Each row of a before or after table is a point. The points were changed in one or more steps. Then noise was added and the rows were shuffled. The steps act on how far a point lies along the listed directions, d1 being the first. What was done? A step turns or swaps two directions, mirrors them in a line or flattens them onto one, adds a multiple of one to another, or multiplies one. Angles are multiples of 10 degrees, from the lower direction toward the higher: turns from -170 to 170, lines from 10 to 170 but not 90. Use the fewest steps. Two steps may share a direction if one is a turn and the other turns, adds or multiplies; they go together, in the order done. Otherwise the lowest direction goes first.
In the rows, 128 means zero.

Directions:
(1): [135 176]
(2): [ 80 135]
Before, 13 rows:
[[162  76]
 [ 94  94]
 [159  74]
 [151 146]
 [134 140]
 [152 156]
 [145  65]
 [115 166]
 [176 147]
 [137  95]
 [145 105]
 [186  72]
 [140 162]]
After:
[[175 153]
 [190 143]
 [114 101]
 [104  72]
 [137 164]
 [131 108]
 [ 67  97]
 [144 138]
 [164 160]
 [125  77]
 [128  80]
 [167 144]
 [151  78]]
Steps: add -0.7 times d1 to d2

Directions:
(1): [ 98 121  77]
(2): [ 83 162 149]
(3): [102  79 150]
Before, 8 rows:
[[106  72 163]
 [106 185 159]
 [ 85 105 126]
 [131 154 123]
 [162 209 151]
 [113 148 155]
 [147 130  87]
 [ 93  95 150]]
After (8 x 3):
[[101 104 146]
 [109  99 182]
 [119 152 107]
 [138 205 108]
 [116 146 154]
 [ 97 184 148]
 [139 128  75]
 [134  80 204]]
Steps: add -0.7 times d3 to d1

Directions:
(1): [129 121  91 133 157  58]
(2): [ 82 153 162 173 106 101]
(3): [ 75 166 103  99 160 148]
(4): [ 86  70 140  91 109 117]
(5): [123  99 161 153 193 142]
(6): [146 157 181  81 140 100]
Before, 14 rows:
[[ 96  93  68 132 163 165]
 [108  94 158  96 117 134]
 [151 159 136 118 100 108]
 [108  98  76 125 187 172]
 [142  97  87 135 173 160]
 [ 99 104  97 113 125 104]
 [140  91 143 115 122 113]
 [ 89 108  90 124 181 182]
 [163 136 150 136  89 134]
 [113 112 161 143 117 119]
 [137 119 139 137 119 113]
 [109  86 172 135  99 128]
 [152 138 108  98 103 124]
 [ 95 101 147 103 159 102]]
After, 14 rows:
[[ 91  94  21 143 124 165]
 [ 81 115  12 133 109 175]
 [118 129 158 125  99 103]
 [168 139 192 123 120 132]
 [111 102 150  87 101 126]
 [119 109 177 107  79 106]
 [102 110   7 129 121 162]
 [149 140 179 131 154 126]
 [ 95 112 111  98 119  92]
 [142 126 154 125 124 106]
 [147 112 149 120 162 148]
 [144 115  49 123 123 143]
 [ 93  86 105 131 150 120]
 [147 104 155  95 119  99]]
Steps: mirror d1 and d5 in the line at 10 degrees; add -1 times d3 to d6

Directions:
(1): [116 145 139 132 128  89  75  60]
(2): [108  95 149 174 150  88 183 109]
(3): [ 96 182 111 149  77  93 142 155]
(4): [ 95 132 209  95 126 125 122 153]
Before:
[[117 154 103  90 105 179 136 222]
 [123 165 148  83  87 129  96 183]
 [189  80  99 101 147 174 115 112]
 [107 177 168 125  66 119 124 181]
 [133 145 141  84 102 169 103 188]
 [180  71  54 127 178 167 103  88]
 [151 122 121 136 126 149 132 133]
 [127 122  86 129 148 107  93  51]
 [104 204 146  98  47  95  73 136]
 [146  83  95 107 182 155 146 131]
 [ 86 202  99 107  76  84 116 127]
 [162 121 154 127 152 141 108 117]]
After (12 x 8):
[[122 140 111  80 121 187 131 216]
 [136 130 181 107 115 152 110 156]
 [100 165  73 142 106  76 103  74]
 [170 117  89 114 111 152 127 132]
 [134 111  87 115 155 136 158 148]
 [135 146  28 159 104 120 124 130]
 [147 122 161  68 130 156  85 162]
 [126 168 156  86  82 120  64 114]
 [ 90 201  95 109  80  85 113 128]
 [162 115 158 122 156 147 109 111]
 [152 113 152  73 130 190  96 175]
 [141 138 117 138 114 141 135 138]]
Steps: add -1.5 times d4 to d3

Directions:
(1): [ 57 134 182 127 111 105 111 125 166]
(2): [165  83 187 121 113  89 143 159 100]
Before:
[[155 114 122 125 132 139 132 150 102]
 [139 151  49 131 145 169 130 106 114]
 [144 126 105 124 121 129 137 133 110]
 [148 118 118 120 126 127 135 119 110]
 [ 81 154 111 131 128 134 106 113 166]
 [ 84 151  91 141 129 144 117 122 153]
 [127 129 100 122 132 140 135 123 137]
 [151 150  85 134 136 161 128 114 129]
 [167 119 132 130 134 114 122 138 117]
 [140 119 133 124 134 124 142 132 122]
 [106 122 157 124 122 115 116 125 136]
 [164 122  90 132 136 135 133 129 115]
 [128 126 150 123 119 113 127 132 117]]
After (13 x 9):
[[151 115 124 120 125 123 136 123 107]
 [118 140  86 122 135 149 132 116 143]
 [177 107 150 129 129 103 127 148 109]
 [113 183   8 137 156 196 120  85 133]
 [110 118 164 123 119 109 118 128 133]
 [137 116 164 121 115 102 130 140 111]
 [163 105 135 123 129 130 136 158  95]
 [ 60 180  53 145 136 168 108 103 170]
 [146 112 143 124 130 118 145 138 117]
 [143 124 107 124 121 127 138 134 110]
 [135 170  60 138 144 178 123 101 142]
 [ 59 179  77 134 136 156  97  96 181]
 [161 125  87 133 138 137 132 129 116]]
Steps: multiply d2 by 2

Directions:
(1): [131 156 162 112 142  78 152 152 212 100 143 142]
(2): [126 160 151  91 161 132  55 122 149 186 109 101]
(3): [138 148 149  84 105 122 127 148  94 128  75 208]
(4): [ 70 118 137  78 156 180 155 154 129  89  99  95]
(5): [207 186 113 110 113 170 146 141 126 109 130  93]
Before, 10 rows:
[[ 78 101 137 158 149 116 114 111 170 136 137 106]
 [ 96 112 143 118 151 101 123 136 175 123 114 151]
 [155 181 156  85 145 103  92 164 149 154 105 151]
 [142 136 142 118 125 121 123 136 118 140 114 159]
 [115 140 131  95 133 126 123 153 149 117 112 104]
 [128 146 154 100 130 136 135 127 138 128 114 146]
 [108 110 122 134 131 118 128 108 147 146 158 109]
 [ 29 102 160 100 168  95 169 168 209  90 121 137]
 [116 121 136 155 130  96 147 127 163  99 150 133]
 [197 171 138 124 124 128  86 135 132 150 126 119]]
After (10 x 12):
[[135 136 144 112 130 135 113 133 108 142 109 151]
 [142 154 157 105 128 125 110 120 139 150 119 150]
 [138  96 106 192 101  96 160 112 122 103 159 148]
 [168 202 158  74 158 110   8 140 131 230  91 130]
 [142 155 137 108 130  97  91 139 164 149 120 112]
 [115 113 142 181 123  17 141 131 204 139 167 193]
 [177 177 140  92 147 168  37 129 112 187  99  88]
 [126 114 135 145 140  86  92 116 158 156 123 160]
 [107 107 122 132 128 122 121 109 142 151 154 102]
 [ 88 106 136 163 146 108  93 104 171 160 139 108]]
Steps: turn d1 and d4 by -80 degrees; multiply d2 by 2.5

Directions:
(1): [178  94 155  97 140  83 144 101  97 170 100 170  90 165]
(2): [ 83  77 150  85 117 146 181  90 143 160 142  69 137 128]
(3): [114  92 126 147 151 152  93 138 200 129 151 137  71 185]
(4): [153 131 163 139 144 125 135  59 125  57 182 138 156 153]
(5): [205 115 162 167 126 153 122 149 153 182 149 102 175 121]
Before, 8 rows:
[[ 77  93 125 131 129 173 127  82 165  88 175 108 121 142]
 [146 139 136 146 132 133 120 130  99 124 108 157 127 117]
 [187 165 130 122  99 115 133 151  94 169  99 140 139 115]
 [177 165 147 163 155 132  73 129 131  93 146 158 148 125]
 [187  86 158 154 116 157 130 180 158 214 110 108 144 104]
 [ 66 148  92 147 137 162  82 133 193  46 159 122  89 144]
 [ 41  61 149  93 146 127 130  82 165 112 176  97  80 182]
 [184 173 106 171 141 138  68 181 166  79 148 185  94 158]]
After (8 x 14):
[[193 125 126 186 141 134  66 196 159 145 101 184 102 138]
 [129 113 147 145 117 172 139  80 137 101 183  94 186 115]
 [116 130 125 129 129 132 134 128  95 121 100 149 109 121]
 [ 70 130 126 121 125 163 131  78 169  34 185  86 138 132]
 [142 160 108 110 107 110 114 162 109 158  79 158  86 136]
 [ 91 177  98 101 138 120 119 110 130  16 150 179  81 154]
 [106 178 118 117 149 109 100 111  95  66 124 164 127 104]
 [140  65 203 130 142 143 142  72 154 141 216  67 167 157]]
Steps: turn d2 and d5 by 70 degrees; turn d3 and d4 by 50 degrees

Directions:
(1): [150 134 140 108 115 108 175 103 169 129 153 208 103 172 164 139 185 169
 125  88]
(2): [118 169 155 129 151 158 173  88  93 128 146 157  58  99 139 118  91  58
 165 118]
(3): [ 97 120 117 173 105 100 134 115  63 100  87 120  80  66 151 123 168 181
 103 104]
(4): [127 152  92  95  83 125 185 123  96 105 205  78 138 140 113  65 142 144
 124 150]
(5): [172 111 115 177 152 157  94  72 106 155 162 138 139 134 201 106 132 141
 111 194]
(6): [153 168 132 147 123  81  72 136 110 141 135 136  94 181 116  74  83 118
  70  78]
Before:
[[149 112 147 131 119 144 141 105 187 145 162 208 129 169 194 135 173 156
  138 145]
 [121 164 128  75 116 152 213 134 120 125 199 116 145 141  92 104 119  92
  161 149]
 [ 97 137 127  68 106 169 249 139 109 120 187  94 135  95  88 120 111  68
  190 117]
 [125 146 153 141 152 167 190  83  86 133 189 160 105  93 158 128 128  79
  163 153]
 [142 139 159 116 123 105 129 104 152 153 158 187 108 185 141 103 138 156
  113  67]
 [130 140 159  79 138 160 178 155 187 126 159 131 133 130  76 136  80  37
  208 128]
 [123 156 105  89 130 178 175 132  96 106 182  85 140 103  72 126 101  81
  164 183]
 [159 129 120 135 147 175 155  69 108 140 170 154 115 127 177 112 117  93
  136 190]
 [125 122 121 102 115  91 153 137 160 122 116 153 126 132 146 123 171 163
  124  88]
 [127 120 138 112 113  75 131 140 157 118 105 146 119 151 107 143 152 180
  119  78]]
After, 10 rows:
[[149 105 150 123 121  84  85 129 182 159 120 179 152 198 136 128 157 197
   90  67]
 [168  83 118 156 156 150  82 108 157 151 109 156 168 143 178 158 140 143
  107 187]
 [126 118 127 107 121  92 146 140 166 127 102 162 123 129 151 132 167 161
  125  83]
 [107  72 159 116 159 152 135 177 183 154  58 148 168  94 102 222 114  92
  170  89]
 [155  84 135 131 109 124 107 130 213 149 143 196 170 183 192 147 194 195
  115 152]
 [122 133 137 103 108  80 151 131 145 114 121 145 109 147 104 127 148 167
  124  83]
 [125 130 141 123 176 179 113 138 132 136 103 137 130  91  86 193  87  69
  165 161]
 [144  63 143 166 153 128  77 145 160 153 102 159 200 125 154 192 173 169
  111 151]
 [127 110 171 123 174 147 111 156 182 161  81 179 157 134 113 199 111  96
  152 120]
 [138  98 147  87 133 135 123 190 226 132 120 120 189 152  68 165 107  90
  177 131]]
Steps: add 1 times d1 to d2; turn d2 and d4 by -150 degrees

Directions:
(1): [ 87 134 125 120 101 146 107  75 201 135  88  73 128  86 102 138 106 121
  83  96 139 149  98 197]
(2): [105 148 109 125 134  81 134 151  97  88 111  43 160 112 190 131  80 114
 108 133  87 159 185 112]
(3): [163 170 113  72 130 132  90 176 171 186 160  71 124 143 105 110 156 112
 164 158  81 165 100 116]
(4): [131 155 108 166  87 194 115 154  49 160 100 134 193 142  83 144  89  99
 136 140 112 130 119 164]
Before (9 x 24):
[[120 125 129 150 108 145 134 122 113 144 117 133 137 139 110 137 128 136
  132 129 137 135 123 138]
 [117 132 123 146 112 149 127 103 115 129 111 127 148 132 107 133 110 100
  120 118 129 129 128 149]
 [116 150 122 139 111 161 117 104 137 152 118 108 139 124 105 130 103 112
  119 128 130 149 109 164]
 [102 122 133 156 104 160 128 102 132 135 103 136 127 117  95 130 119 123
  107 106 149 127 104 190]
 [141 123 137 127 152 101 124 116 131 114 143 128 107 133 136 117 148 139
  124 134 124 125 148 106]
 [118 107 135 128 150  80 152 126 136  78 143 114 106 119 188 120 146 135
  116 117 135 136 150  95]
 [149 141  93 177 118 158 147 179   7 125 111 166 177 149 124 135 107 115
  149 156 116 122 158 106]
 [136 137 114 141 118 164 129 144  87 139 134 142 158 137 109 127 126 127
  133 122 126 130 105 135]
 [116 132 133 117 139 100 121 105 174 105 125  96 118 121 160 133 118 131
  121 126 120 128 139 141]]
After, 9 rows:
[[126  93 146 136 146 104 153 109 146  94 148 165  90 125 159 121 167 144
  123 112 162 115 124 104]
 [119 142 126 130 105 162 109 124 153 163 118 108 126 124  85 123 132 115
  124 120 127 146  92 184]
 [159 135 101 176 115 177 144 171  21 142 120 200 164 156  99 133 126 119
  158 156 131 111 135 113]
 [126 135 123 138 111 156 121 106 125 142 118 130 144 135  96 130 121  99
  128 122 127 130 117 149]
 [111 151 121 141 112 155 120 105 132 144 115  99 143 122 115 131  97 111
  115 127 126 152 118 161]
 [112 118 141 131 138 109 129  89 170 101 121 129 112 122 151 138 122 138
  118 118 140 113 133 147]
 [126 134 127 138 109 143 127 133 120 153 123 120 137 142 107 133 132 131
  138 136 126 143 119 134]
 [141 120 138 129 152 102 125 114 131 114 142 133 106 133 134 118 148 141
  123 134 127 123 147 108]
 [137 143 109 136 118 158 126 152  87 139 135 124 162 136 115 126 123 124
  133 126 116 138 110 131]]
Steps: turn d2 and d3 by -90 degrees

Directions:
(1): [135 109 161 130  98 147 199 170  99 148  40 140 147 157 155 112  75 142
  92 136 117 135 151 124  97 153 198 135 120 159 134  71  60 129 118 101
 155 107 155 205  93 120 143 154  72 164 137 123]
(2): [150 139 131  95 171 199  50 157  78  57 160  86 105 127 117 153 163 170
  92 141 137  92 133 105  61 156  78 174 149 145 144 147  85 126 117 110
 142  86 154 127  87 116 125 122  80 132 117  74]
(3): [184 150 104 129 195 163 130 110 120 134 129 178  91  97  62 111 139 158
 110 103 100 162  61 169 148 153 160 120  22 147 149 137 171  66 140  90
 121  91 132 173 119 153 138 122 139 155 142 132]
(4): [135 190  80 149  90 123  80 132  90 116  63 175  90 182 118  95 152 104
 171  97 128 121  80 107 148 104 127 108 131 135  69 145  85 111 107 169
 180 146 200 103 127 137  78  98 113 178  89 140]
(5): [ 58 116 138  96  72 180 110 124  66 142 163  83 134 102  96 124 180  89
 132  94 112  64 128 114 158 128 144 132 136 141  69  74 160  76 164  98
 143 167 154 180 121 131 137 146 159 129 199 146]
(6): [ 87 164 187  72  99  97  64 138 121 118 144 115 153 165 126 152 131 137
 150 163 141 194 102 206 145 116  78 118  87 139 142  45 101 146 159  97
 136 136 112 171 145 159 142  94 124 131  57 140]
Before:
[[108 104 129 113 112 134 130 125 119 134 154  85 130 111 130 138 140 126
  116 123 120 103 153 124 126 142 126 139 156 122 122 129 147 131 138 131
  121 130 119 117 122 113 137 134 143 105 165 117]
 [118 129  95 132 167 115  76  75 149 114 231 109 112  87 100 150 187 107
  148 115 125 111 119 124 151  93  80 122 151  96 129 198 219 127 142 146
   96 142  72  56 168 127 111 119 188  76 155 127]
 [161 128 132 131 143 134 120 118 125 121 152 137 130 113 102 138 128 145
  113 128 128 155 122 160 149 130 120 130  89 140 154 126 144  99 138 100
  109 111 109 128 127 149 128 119 130 138 127 117]
 [101 101 148 123 104 122 130 116 132 123 136 113 159 129 143 145 109 118
  127 155 132 132 158 134 124 124 129 129 139 124 149 118 106 167 118 135
  104 119 105 134 133 122 145 139 119 117 129 128]
 [163 122 114 126 182 158 132 118 133 132 154 145 115  89  93 124 126 140
  115 111 114 131  97 145 124 144 143 117  84 125 137 140 166  96 138 112
  108 108 116 134 116 139 142 122 135 127 142 127]
 [112 105 138 122 119 135 141 147 131 130 122 117 144 132 137 127 120 124
  117 124 137 128 149 120 118 117 123 135 149 130 124 117 128 127 120 125
  131 135 124 120 137 116 131 133 127 116 141 121]
 [ 70 120 169  88  93 170 117 145  79 120 179  66 145 113 112 150 165 126
  129 125 138  94 149 119 124 122 118 142 152 144 109  78 117 113 140 101
  157 148 117 160 121 120 134 143 133 125 167 136]
 [ 98 149 101 115  98 140  90 119  87 127 129 142 106 135 105 122 169 106
  156  95 125  99  96 119 166 114 135 115 120 141  79 118 143  85 144 125
  139 153 173 126 128 131 116 114 141 148 152 148]
 [129 110 137 112 144 134 126 131 124 139 155 116 130 102 128 129 125 132
  118 122 118 128 114 141 123 139 136 128 106 127 140 109 140 109 142 103
  114 132 121 157 115 117 141 135 146 127 143 134]
 [136 127 138 127 152 130 108 118 143 111 151 113 132 113 117 138 129 141
  122 134 131 135 140 138 110 126 103 145 124 121 152 139 135 137 124 121
   98 115 120 112 123 120 139 132 132 107 151 126]
 [176 130 121 124 168 163 114 136 106 110 137 139 104 116  97 139 131 168
  118 119 118 134 104 130 125 152 127 131  81 134 138 142 140 102 129 115
  131  96 142 140 109 146 122 118 124 133 131 121]
 [127 132 124 129 119 128 113 127 124 129 122 142 122 136 133 127 143 125
  131 124 118 136 118 127 130 118 135 125 128 118 115 133 127 140 114 141
  147 144 147 123 127 119 124 124 127 131 114 126]]
After:
[[120 120 120 123 146 114 106 105 158 130 188 119 133  99 119 138 136 112
  148 124 135 122 121 137 138 113  99 109 138  98 122 146 175 132 141 144
   99 146  96  81 145 135 133 111 161  95 124 137]
 [117 115 141 139 122 108 131 117 155 125 138 106 147 121 142 135 116 122
  132 137 136 126 163 123 113 114 110 140 157 111 141 137 130 157 119 139
   98 134 115  98 132 112 136 138 136  99 156 136]
 [102 151 104 112 102 148  91 124  80 124 124 143 105 138 102 122 168 112
  150  97 124 101  95 122 160 120 138 118 114 146  81 114 136  82 143 118
  142 147 177 136 123 131 119 115 134 153 151 146]
 [ 86 104 149 115 100 176 160 140  86 136 158  83 139 101 113 134 154 120
  120 110 128  79 156  97 126 126 155 139 155 142 104  99 130 103 129 110
  155 148 123 156 116 111 132 159 136 129 197 140]
 [135 134 124 128 127 136 118 129 120 130 114 148 119 134 127 123 141 130
  125 122 114 139 112 131 128 123 144 125 116 123 117 129 124 134 114 134
  150 137 151 134 121 121 127 126 123 137 116 124]
 [ 94 100 145 113  86 113 152 129 125 150 134  88 146 123 145 135 123 117
  122 130 121 114 161 134 134 135 138 131 159 123 119 105 136 141 141 131
  125 140 115 130 128 115 140 136 142 107 160 128]
 [ 46 100 156 121  62  69 113 120 144 127 174  63 174 148 190 162 140  79
  156 153 152 100 199 101 124  75  82 127 249  96 111 129 129 200 133 167
  121 178  77  66 168 104 114 132 146  68 129 131]
 [116 108 140 120 121 136 147 149 130 135 113 125 144 133 131 124 114 130
  114 123 133 137 141 131 122 121 132 133 132 136 127 107 127 121 123 117
  132 130 125 135 134 120 135 134 125 123 141 125]
 [153 123 106 142 148 121 124 112 141 128 158 137 112 110 111 138 135 136
  149 113 125 128 117 119 155 125 114 113 113 108 122 166 175 118 131 147
  115 131 122  90 139 144 112 115 162 109 136 142]
 [116 108 130 115 139 126 109 126 132 130 176 101 132 100 139 136 136 122
  129 125 126 112 128 125 121 128 114 130 138 114 134 127 146 122 139 120
  110 143 115 125 123 110 133 132 155 113 142 131]
 [114  97 145 124 116 141 136 123 121 118 126 115 152 125 139 142 107 128
  113 152 128 123 158 126 111 134 141 136 136 132 153 121  97 160 113 129
  108 106 115 144 120 118 147 144 107 125 137 118]
 [144 119 121 135 133 125 104 113 136 109 177 113 133 110 120 147 141 131
  125 130 141 126 147 130 143 118  92 135 142 122 141 155 149 121 131 128
  104 128 104  81 136 135 117 120 140 116 131 111]]
Steps: add 0.7 times d4 to d1; turn d1 and d3 by 70 degrees; turn d2 and d6 by -110 degrees; multiply d6 by 0.7
